Every row gives one point. To make a cloud, some directions were put in groups of two or more. Within a group, all points are equally far from the middle, so they leave a hole (a ring in 2 directions, a hollow ball in 3). The other directions are filled evenly. Then the cloud was stretched, turned, moved and blurred a little. How many holes are there, and how many directions does each take, smallest first?

Cloud (22 x 3):
[[ 19   4  50]
 [ 47  -7   5]
 [-41 -12  39]
 [-29  32  32]
 [-50 -10  -7]
 [-18  17  29]
 [-25  55 -20]
 [-28  -8  30]
 [ -5 -35  45]
 [-33 -36   2]
 [-49  -8 -42]
 [ -1  40 -40]
 [-26   4 -39]
 [ -4 -54  22]
 [-53 -11 -40]
 [-39 -11  -2]
 [-24  18  28]
 [ 11 -16 -29]
 [-26 -47  26]
 [-18  -3  40]
 [-26  57 -13]
 [  6 -20   2]]
Holes: 0

Cloud (29 x 4):
[[ 26  11  39 -50]
 [-29  47   6 -45]
 [-40  23 -13 -39]
 [ 30  45  26  13]
 [-15  19   9 -65]
 [ 26  32 -29 -11]
 [-10 -15  40   2]
 [ 29 -35   1  52]
 [ 28   8  50 -38]
 [  4  10 -50  15]
 [ 23  52  21   2]
 [-43  25  -4   0]
 [  0  53  36 -14]
 [-12 -32   2 -10]
 [ 31  43  33  12]
 [ -4 -32  13  43]
 [ 44  13  22 -41]
 [-17  -3  40  14]
 [ 32  18 -30 -17]
 [-25   7 -45  22]
 [-40   9 -28 -25]
 [ 57  -1  26  -7]
 [ 43  -3  11  56]
 [-41  25   2   3]
 [ -6  29  51  -3]
 [ 56  -6  10  -6]
 [-21  11  39  11]
 [ 48 -20  10  47]
 [ 31  14  60 -16]]
Holes: 2 (2, 2)

Cloud:
[[ 53 -18  38 -13 -19  26]
 [-32  21  11   7 -17  52]
 [ 55 -40   4  -9  15  44]
 [ 61 -29   7  18  48  20]
 [-38 -30  31  -9 -21  -2]
 [ 24  -2  63  26 -14   9]
 [ -1 -30 -34   0 -31  10]
 [-14 -51  19   3 -36  10]
 [-12 -18  49 -45 -22  26]
 [ 44  -5 -18  16  12  32]
 [-14  -8 -30  -7 -39   1]
 [-21 -14  16  11  38  -9]
 [ 73  13  13 -11  30  -7]
 [  4   0  -8 -35  53 -10]
 [ 43   2 -18  16  14  28]
 [  4 -10  25   7  33  55]
 [ 68 -23   5 -22  40 -35]
 [ 42 -59  -6   2  61 -15]
 [ -3 -45  40 -11 -17 -20]
 [ -1 -55   4  15   7 -21]
 [ 58 -20  53  -1  26 -26]
 [ 23   3   3 -51 -33  11]
 [-19  26  58 -19 -42  37]
 [ 17 -18  49  12 -42  28]
 [ -8 -43  10 -44  22  44]
 [ 17  -2   4 -46 -38 -12]
 [ 33 -58  29 -36  12 -16]
 [ 16  53  52 -23  -9  21]
 [ -3  -3  25 -60  14 -10]
 [ 55 -36   8   6  28  43]
 [  2 -38 -30   2 -28   3]
 [ 14  40  68 -14   8  13]
 [  4  11 -11 -15  52 -11]
 [ 77 -14  18  -9  42 -23]
 [ 41  34   5 -19  25  26]
 [ -1  17  71  18 -13  19]
 [  7  -2   3 -23 -60  -4]
 [  1 -27 -32   1 -34  16]
 [ -4  -3  35 -54  -6  42]
 [ 56  38  20 -20  23 -11]
 [-21 -13 -21 -33  27   6]
 [ 43 -53  12 -39   2 -17]
 [  3 -12   9 -46  51  -7]
 [ 50  36  13 -22  12  20]
 [ 46 -27  35   2  66  14]
 [-19 -21  -6 -21  45   0]]
Holes: 3 (2, 2, 2)
